Rows are points. Each copy is the shape, with its points in the same order, stretched, turned, moved and blurred by noise. Is it also mirrored, or only turned?
In the rows, zero is written as 128.

Shape:
[[133 138 121]
 [144  80 153]
 [120  70 115]
 [109 151 144]
 [138  93  82]
 [131 118 130]
 [127 122 105]
 [104 177 148]]
Copy 1 (8 x 3):
[[143 145 147]
 [157  85 122]
 [133  94  59]
 [103 142 175]
 [169 128  53]
 [140 130 133]
 [143 138 110]
 [ 84 161 204]]
Copy 1 is: only turned
Copy 2:
[[126 124 121]
 [144  65 140]
 [174  83 128]
 [121 111  88]
 [168 128 143]
 [137 109 124]
 [143 127 123]
 [102 121  74]]
Copy 2 is: only turned
Copy 3, 8 rows:
[[109 131 128]
 [ 70 107 193]
 [106 127 195]
 [117 107 118]
 [115 153 163]
 [101 123 146]
 [119 143 139]
 [127 106  95]]
Copy 3 is: only turned
Copy 4 (8 x 3):
[[113 130 131]
 [161 145 119]
 [170 121 144]
 [117 124  96]
 [140 125 185]
 [136 129 125]
 [129 118 153]
 [ 93 114  89]]
Copy 4 is: mirrored

Shape:
[[ 90 131 149 147 134 117]
 [172 173 173 169 157 102]
 [154 116 128 100 114 143]
 [132  97 136 159 112  82]
 [167 122 153 170 121 118]
 [144 119 103 133  97 122]
 [115 114 147 114 131  86]
 [134 117  72 151 108 142]
 [138 113 170 118 170  98]]
Copy 1 (9 x 6):
[[168 164 157 103 104 119]
 [174 187 102 105 191 148]
 [108 102 138 135 140 153]
 [184 148 128 136 103 180]
 [163 158 111 152 149 166]
 [132 116 106 152 110 146]
 [171 128 159  97 116 163]
 [100 149  90 160  85 129]
 [146 158 166  84 151 176]]
Copy 1 is: mirrored
Copy 2, 9 rows:
[[134 104 159 112 126 123]
 [154 151 122 123 129  74]
 [130 167 119 143 124 145]
 [131 151 139  90 137 136]
 [157 171 136 114 122 111]
 [144 163 134 123 155 146]
 [117 123 126 106 126 137]
 [140 168 166 122 168 142]
 [113 139 131 116 101 110]]
Copy 2 is: only turned
Copy 3 (9 x 6):
[[143 116 150 145 102 110]
 [146  41 101 159 133 152]
 [112 136 125  81 168 112]
 [166 104 177 129 186  66]
 [119  91 132 145 184  90]
 [106 137 176 107 184 105]
 [190 104 153 103 139 104]
 [ 76 181 188 146 181 119]
 [199 102  92 124 138 118]]
Copy 3 is: mirrored
Copy 4 (9 x 6):
[[151 130 125 110 151 121]
 [ 76 168  57 132 133 100]
 [109 113 135 133 108 129]
 [132 176 107 166 121 138]
 [106 152  73 166 106 115]
 [125 136 124 139 111 150]
 [116 154 150 120 139 122]
 [140 106 122 138 115 184]
 [102 148 128 141 155  95]]
Copy 4 is: only turned

Shape:
[[158 144 123 133 116  92 105  83  93]
 [147 159 162  81  86 105 173  93 124]
 [106 141 115 131 139 151 159 133 168]
 [135 100 162  82  97 142 138 130 158]
 [134  92 130 140 137 138  93 107 172]
 [122 107 158 141 118 148 105  92 177]
 [158 155 118 132 128 143 157  84 121]
 [105 132 163 157 157 110 123 137 106]
 [119 107 131 104  89 148 117 119 145]
 [115 153 136  81 114  72 115 151 134]
 [123  83 167  91 163 139 142 109 107]
 [140 152  89 160 120  71 158 117 115]
 [155 119 119 145 132 151 132 143 162]]
Copy 1, 13 rows:
[[126  87 142 110  74 109 153 187  96]
 [159 144 141  84  87 133  98 149 111]
 [128 157 126 113 130 136 119  89 158]
 [154 177 148 119  97 143 109  77 116]
 [109 144 134 134  77 121 143  82 124]
 [107 152 124 121  83 144 128  73 114]
 [123 140 130  96  80 141 146 147 140]
 [115 116 145 158 157 141 105 135 122]
 [145 147 133 110 101 132 145  94 102]
 [182  87 149 119 131  95  96 147 105]
 [136 177 139 174 118 160 118 111 123]
 [108 117 139  89 110  75 133 188 131]
 [114 157 157 119 101 133 134  90 155]]
Copy 1 is: only turned
Copy 2:
[[ 71 139 109 135 142  83  80 130 120]
 [ 87 148 137 177 173 125 102  80 127]
 [124 126 133 106 109 149 169  98 119]
 [134 156  90 125 179 156 113  90 133]
 [100 151  78  81 131 152 126 136 116]
 [ 77 174 101  80 131 158 121 132 130]
 [101 149 139 145 116 106 139  97  90]
 [ 89 139 134 102 127 129 141 176 152]
 [129 163  86  91 154 139  98  93 136]
 [ 96  85 118 148 172 133  84 117 146]
 [136 171  84 135 141 145 141 150 146]
 [ 99  93 125 137 129  71 140  97 121]
 [137 126 116 103 132 132 158 110  89]]
Copy 2 is: only turned
Copy 3 (13 x 9):
[[153 200 131 117 131 162 118  99 154]
 [108 138  45  75  97 155 119 153 175]
 [120 112 116 145 102 104 147 190 107]
 [ 97  87  90 110 100 139 178 124 112]
 [121 148 160 159 105 131 193 111  66]
 [120 145 124 159  79 117 196 116  75]
 [160 188  85 123 123 124 151 154 137]
 [142 117 159 184  98 156 123 138 177]
 [125 111 112 119 111 106 165 112  95]
 [ 69 101 141 102 119 168  82 134 167]
 [140 108 136 140  98 133 207 134 193]
 [148 169 128 112 122 178  62 174 132]
 [127 128 125 156 131 149 159 142  71]]
Copy 3 is: mirrored

Shape (17 x 12):
[[130 143 145 134 119 138 130 122 110 140 121 135]
 [148 131 118 121 130 146 150 144 114 149 140 133]
 [140  74 118 117 115 114 114 120 116 137  99 146]
 [112 149 109 121 115 141 109 126 129 133 147 154]
 [126 130 116 109 126 147 116 123 149  89 121 136]
 [121 134 123 138  97 124 143 122 143 132 149 153]
 [137 148 110 133  95  98 128 155 123 109 130 131]
 [147 104 133 121 121 135 139 249 113 130 147 138]
 [ 94 136 116 112  96 133 122 116 136 151 110 132]
 [128 144 119  85 135 139 164 110 120 119 143  90]
 [105 131 112 137 123 142 137 111 129 105 107 153]
 [144 102 142 129 106 147 120 146 151 150 148 103]
 [146 138 120 132 137 121 120 135 148 130 110 156]
 [ 76 141 113 134 135  92 130 114 121 131 129 120]
 [116 120 109 124 110 131 151 169 121 151 147 131]
 [144 106 110 123 127 151 113 117 122  65 146 145]
 [149 117 109 140 117 152 131 154 127 148 136 106]]
Copy 1:
[[128 150 104 125 111 110 153 123 130 157 125 124]
 [101 137 131 154 126 135 106  98 115 155 132 131]
 [139 129 136 123 123 138 125 148 145 106 201  86]
 [151 158 105 153 109 102 121 117 138 109 100 134]
 [156  78 102 148 105 132 122 138 133 113 118 122]
 [135 162  86 113 113 133 118 123 111 103 116 154]
 [131 143 107 139 154 136 139  74 111 109 102 105]
 [ 50 112 181 166 106  94  72  15  54  86 115  79]
 [176 156 120 100 104 117 133 109 175 113 138 144]
 [140 116 119 126 140 173  74 117 154 194 102 144]
 [162 115 106 127  92 155 157 151 126 124 111 121]
 [ 85 111 134 101 127  91  96 109 125  97 151 160]
 [151 125 114 159 120 122 150 116  98 122 160 138]
 [195 176 147  96 133 152 137 137 129 136  82 139]
 [106 155 159 124 118 135  91  73 112 105 110 128]
 [115  67  87 163 119 141 110 171 119 109  99  92]
 [ 80 106 155 132 141 121 121  92 127 115 135 143]]
Copy 1 is: only turned
Copy 2:
[[123 124 134 134 155 159 134 139 140 129 142 116]
 [114 137 148 115 123 129 147 160 143 143 120 115]
 [168 120 164 118 105 168  66 169 122 128 146 138]
 [130 119 129 165 159  92 131 136 145 142 135 154]
 [164  95 119 167 122 124 134 117 151 141 110 164]
 [141 100 122 154 160 112 132 173 144 117 128 124]
 [119 126  95 115 160 123  93 157 191 127 122 140]
 [ 52  83 149  52  94 106 113 177 164 101 124 148]
 [155 104 160 128 177 119 106 137 140 147 142 160]
 [181 148 152 107 139 136 181 116 144 132 104 122]
 [146 108 129 182 146 149 139 174 149 128 102 158]
 [146  66 161 114 125 115 107 116 121 106 139  94]
 [127 123  97 146 126 137 112 144 133 148 110 134]
 [158 154 123 133 195 133 130 144 133  96 118 157]
 [111 117 166  96 149 104 123 179 150 111 121 136]
 [162 101 123 198  92 137 135 144 162 116 113 146]
 [109 104 165 117 128 123 103 140 148 126 105 111]]
Copy 2 is: only turned
Copy 3 (17 x 12):
[[113 116 122 131 140 128 125 125 102 107 124 124]
 [127 119 154 112 113 147 128 128 136 115 121 134]
 [135 133 107 109 122 107  60 152 139 118 114 132]
 [122 142 105 156 115 137 143 149 132 140 143 110]
 [123 158 108 146 119 122 122 112 126 164 133 110]
 [138 159  89 129 105 146 152 146 124 149 108 123]
 [111 166 108 130 110 117 149 127 141 116 118 142]
 [111 175 156  79 122 188 114 104 159 115  97 222]
 [149 158 124 132 126 125 107 164 120 112 128 121]
 [140 123 182 106 130 118 147 125 116 135 136 136]
 [132 139  86 131 109 126 110 111 115 129 140  94]
 [114 162 154 101 139 156 116 156 118 159  94 138]
 [120 140 105 138 124 133 111 112 152 124 121 101]
 [126 140 110 100 143 115 130 136 127 114 158 114]
 [139 159 146  95 109 161 132 137 137 121 120 163]
 [ 93 130  87 152  92 117 126 109 113 193 134 113]
 [ 97 139 163 102 115 149 113 134 122 129 116 120]]
Copy 3 is: only turned

Shape:
[[ 86 174  85  98  76 152 132 131 133 184 105 155]
 [ 94 101  81 155 119 176 126 138 138 103 125 165]
 [122 109  86 135  87 122 112  98  76 188 130  84]
 [123  96 125 163 147 100 106 160  84 160 132 168]
 [123  94  98  83 134 141 129  96 136 136 141 115]
 [ 96 172 133 126  76  87 138 123 124 154 108 167]
 [ 90 132 140 164  92 108  93 135 141 163 171  82]
 [ 84 126  90 164 103 116 146 107 151 178 134 127]
 [149 173 149 149 153  93 131 166  69 104 129 120]
 [109  91 143 106 110 144 132 149 142 131  86 161]
 [111 131 128  93 150 104 144 142  82 103 134 106]
 [159 119 116 124 144 120 126 124 115 128 107 154]
 [ 85 108 138 133 154 173 105  89 137 112 142 135]
 [139 146 160  88 153 133 173 117  70 107 123  87]
 [132 136  96 132 100 123 166 116 119 189 174 150]
 [119 149  76 112 142 154 176 133 125 164 154 100]
 [134 136  95 105 139 120 128 125  81 179  81 144]]
Copy 1, 17 rows:
[[111 155 175 141  86  78 105  97 114  82  95 134]
 [130 104 123 130 127 101 102 129 178  87 123 191]
 [ 97  70 205  83 127 102 152 156 126 128 114 144]
 [139  81 144 117 141 119 113 163 143 101 200  85]
 [ 66 140 149  98 120 123 110 149 157 148  85 153]
 [161 115 128 125 115  88 115 132  83 102 110 117]
 [119  52 200 174 147  79 113 148 147 138 101 160]
 [101 110 180 135 161  84 108 156 108  98 108 181]
 [224 103  97 122 167 154 164 109 123 125 176  84]
 [102 123 130 136  70  96  75 117 138 150 150 126]
 [167 149 122 109 144 146 130 149 152 137 145 115]
 [127 123 101  98 125 130 122 117 120 131 142 114]
 [111 102 157 116 151 137  79 140 159 123  96 174]
 [169 147 116 103 132 192 157 120 127 168 131 127]
 [ 94 125 139 139 132 128 154 165 121 103  92 130]
 [106 175 155 139 145 132 153 126 140 103 109 164]
 [120 144 152  72 117 121 126 116  97 103 168  92]]
Copy 1 is: mirrored
Copy 2 (17 x 12):
[[ 94 153 124 140  49 155 121  76  99 164  79 137]
 [100 104 165  93 103 147 152 142 162 128 150  96]
 [142 161 140 108 119  83 139  86 114 146 110 145]
 [122 124 154 116 189 140 103  79 157 111 143  96]
 [144 140 130 130 116 135 146 136 102 113 164 139]
 [101 133  70 153  90 130  80  74 141 145  73 119]
 [142 150  88  83 136 115 100 116 123 154  70  80]
 [130 128 105  83  98 118 110  81 137 154 129  89]
 [ 96 109 116 142 189 123  87  99 114 166  98 143]
 [ 96 159 125 155 137 146 130 121 151 114 151  96]
 [ 92 131 101 116 141 125 116 127  84 132 131 162]
 [135 123 146 156 154 139 122 113 147 134 158 126]
 [127 134 160 100 113 130 105 168 164  89 158 122]
 [ 95 143 126 146 145  85 105 154  89 138 162 187]
 [137 112 132 128 112  95 114  79  99 144 140 102]
 [120 120 145 102 101 127 120 107  70 173 160 132]
 [113 157 154 149 125 136 110  71 120 146 140 157]]
Copy 2 is: mirrored

Shape (18 x 12):
[[144 144 147 107 100  84 124 120 101 167  84 100]
 [121 113 114 163  99 128  89 104 139 151  85 110]
 [144 122 154 153 139 147 166 176 107 131 111 111]
 [105 137  90 107 126 110 134 107  92 145 100 121]
 [149  98 103 101 123 133  92 183  82 155 157 128]
 [155 159 149 134 116 113 147 141 137 132 120 142]
 [ 77 152 153 167 140 149  95 176 137 153 127  77]
 [116 112  88 106 109 147 106 181 154 128  93 121]
 [143  97 153 133  95 156  92 134 143  91 110  71]
 [ 94  93 140 106 106 103 162 183 147 156 115  68]
 [147 160 105 119 145 114 165 148 156 141 108 109]
 [150 142  86 168  81 147 146 108 100 103 110 129]
 [107 136 127 137 132 115 117 128 158 122 131 119]
 [ 97 127 144 168 134 143 141 116 118 145  81 141]
 [126 112 103 135 156 124 149 163 121 144 158 123]
 [ 95 121 115 136  84 114 157 105 157 104 108 107]
 [ 84 151 145 156 138  75 120 174  89  91  86 128]
 [ 90 132 116 103 106 140  94 103  88 103 153 125]]
Copy 1, 18 rows:
[[177  92 108 143 139 177 114 121 118 135  66 150]
 [111  58  82 159 136 115 133 122  93 183 123 146]
 [117 112 122 121  92 134 107 179 173 137 130  90]
 [159  90 127 107 125 124  96  73 103 150  92 134]
 [ 64 131 181 170 142 126  93  95 119 113 121  89]
 [157 156 112 122 111 138 150 146 139 130 116 143]
 [ 66 106  97 131 121 127 119 132 179 193  90 100]
 [ 45  77 116 137 134  68 124 142 103 112  96 100]
 [ 82  62 131 138 150 127 196 171 105 145 142  84]
 [100  47  66 146 150 127 107 125 183  95  79  72]
 [156 133  82 138  88  97 137 133 130 138  89 104]
 [117  73 148 112  68 102 174 114  96 163 175 157]
 [133 131 100 125 138 106 149 115 129 159 121 121]
 [141  91  81  96 114 126  83 152 136 175 125 149]
 [122 139 125 145 106 100 104  97 151 138 138  85]
 [135  56  79  99 130  99 178 105 123 134 133 138]
 [151 111 185  85 145 103 119 136 183 169  90 142]
 [109 113 174  82 155 140 150  58  97 147 135 131]]
Copy 1 is: only turned
Copy 2 (18 x 12):
[[149 144  64 119  89 161 133 123 115  99 148 133]
 [101 127  84 134 113 158 114 135  97 124 102  84]
 [135 164 104  85 155 126 115  63 170 128 138 135]
 [131  96 113 135 135 129  99 112  96 111 120 156]
 [ 90 131 131 118 124 112 151  84 120 152 140 170]
 [141 165 119 102 121 148 140 115 155  97 134 132]
 [107  83  95  56 128 171 115 107 131 149 105 106]
 [ 78  95 137 106 128 114 118  47 155 114 151 122]
 [136 150 115 125 105 145 140  69 134 157 138  87]
 [132 111  59 103 139 160 139  71 198 108 169 115]
 [142 123 137  92 162 126 108  87 147  95 165 129]
 [126 135 116 135 166 142 113  96  90 104  78 126]
 [123 113 139 129 135 162 116 128 131 136 115 115]
 [130 128  84 110 128 136  82 122 137 115  91 111]
 [109 116 139 118 169 122 112 106 138 146 131 157]
 [145 105 100 150 141 170 114 113 143  97 107  98]
 [121 101 114 116 100 198  68  99 129 124  96 169]
 [133  89 140 148 110 139 147 118  87 150  82 148]]
Copy 2 is: only turned
